Rows are points. The window is the flat piece filled in between its corners: a triangle in 3 columns, a solid with four corners in 4, and so on. A path goes straight from each point to the next, and from the last back to the first. After which points does the path pass through the window?

Window (3 x 3)
array([[ 39,  13, -29],
       [-20, -33,  -6],
       [-39,   2,  -5]])
Path:
(1): [ 25,   7, -53]
(2): [-39,  16, -43]
(3): [-21,   8,  14]
(4): [-32,   1,  11]
(5): [-40,   2, -34]
(6): [ 24,  11, -57]
(7): [47, 29,  0]
(8): [-10, -24,  15]
(9): [-33, -35, -40]
(10): [-62, -19, -19]
(11): [-62,  -9,  43]
(12): [40, 17, -4]
(13): [ 28,   5, -45]
(14): [ 12, -11, -57]
(15): [ 30,   0, -11]
(16): [ 38,  12, -17]
Through the window after points: 4, 8, 12, 16

Window (4 x 4)
array([[ 15, -56,  -9,  23],
       [  0,  66,   8,  -2],
       [  4,  -9, -31,  -2],
       [-34, -57,   3,  15]])
Path:
(1): [ 10, -28, -24,  29]
(2): [ -1, -45, -48,  28]
(3): [  9, -54, -15, -20]
(4): [ 20,  -3, -25, -17]
(5): [ 15,   8, -52,  37]
(6): [-20,  10,  -4,  19]
(7): [ -7,   2,  11, -47]
(8): [  2, -72,  10,  -5]
(9): [ -6, -59, -38,  49]
(10): [-35, -36, -13,  49]
(11): [-27, -56,   7,   1]
(12): [  5, -36,  -7,  -4]
Through the window after points: 10, 12

Window (4 x 4)
array([[-17,  30, -14, -27],
       [ 53, -51,  26, -18],
       [ 17,  45, -26,  16],
       [-23,  17,  46, -41]])
Path:
(1): [ 51,  20,  33, -32]
(2): [  8, -28,  25,   1]
(3): [-38,   3, -10,  -9]
(4): [ 16,  45,  -7, -27]
(5): [ 54,  -8,  13, -44]
(6): [ 13, -51,  21,   9]
(7): [-11,  -5,  52,  29]
(8): [ -1,  24,   0, -48]
Through the window after points: 3, 5, 7

Window (6 x 6)
array([[  7,  37, -24,   9,   9, -44],
       [-11, -30, -29, -14,  17, -17],
       [ 47,  28, -51,  73, -27, -30],
       [-11,  16,  31, -31,  25,  15],
       [ 36,  40, -15,  15, -57, -59],
       [-38,  -7,   2,  15,  16, -10]])
Path:
(1): [-27,  -5, -32,   1,  21,   6]
(2): [ -6,  -7,   8,   9,  40, -33]
(3): [ 31,   9, -22,  25, -16, -50]
(4): [  8,  46, -40,  21, -39, -35]
(5): [  8,  56, -56,  34, -18,   8]
(6): [ 39,  -1,  -7,  43,  -6, -43]
(7): [ -2, -22, -14,  19,  23, -22]
(8): [-26,   1, -39,  -6,  15,   4]
(9): [  7,  26, -54,  24, -29, -26]
(10): [ 13,   6, -19,  38, -18, -54]
(11): [ 63,   1,  -2,  35, -20, -69]
(12): [ 22,  37, -41,  42, -31, -24]
(13): [  1,  39, -64,  28, -26, -31]
(14): [ 22,  16, -23,  29, -10, -60]
(15): [  3, -28,  25,   1,  25, -39]
(16): [-16,   5, -44, -20,   5,   9]
Through the window after points: 5, 11, 15
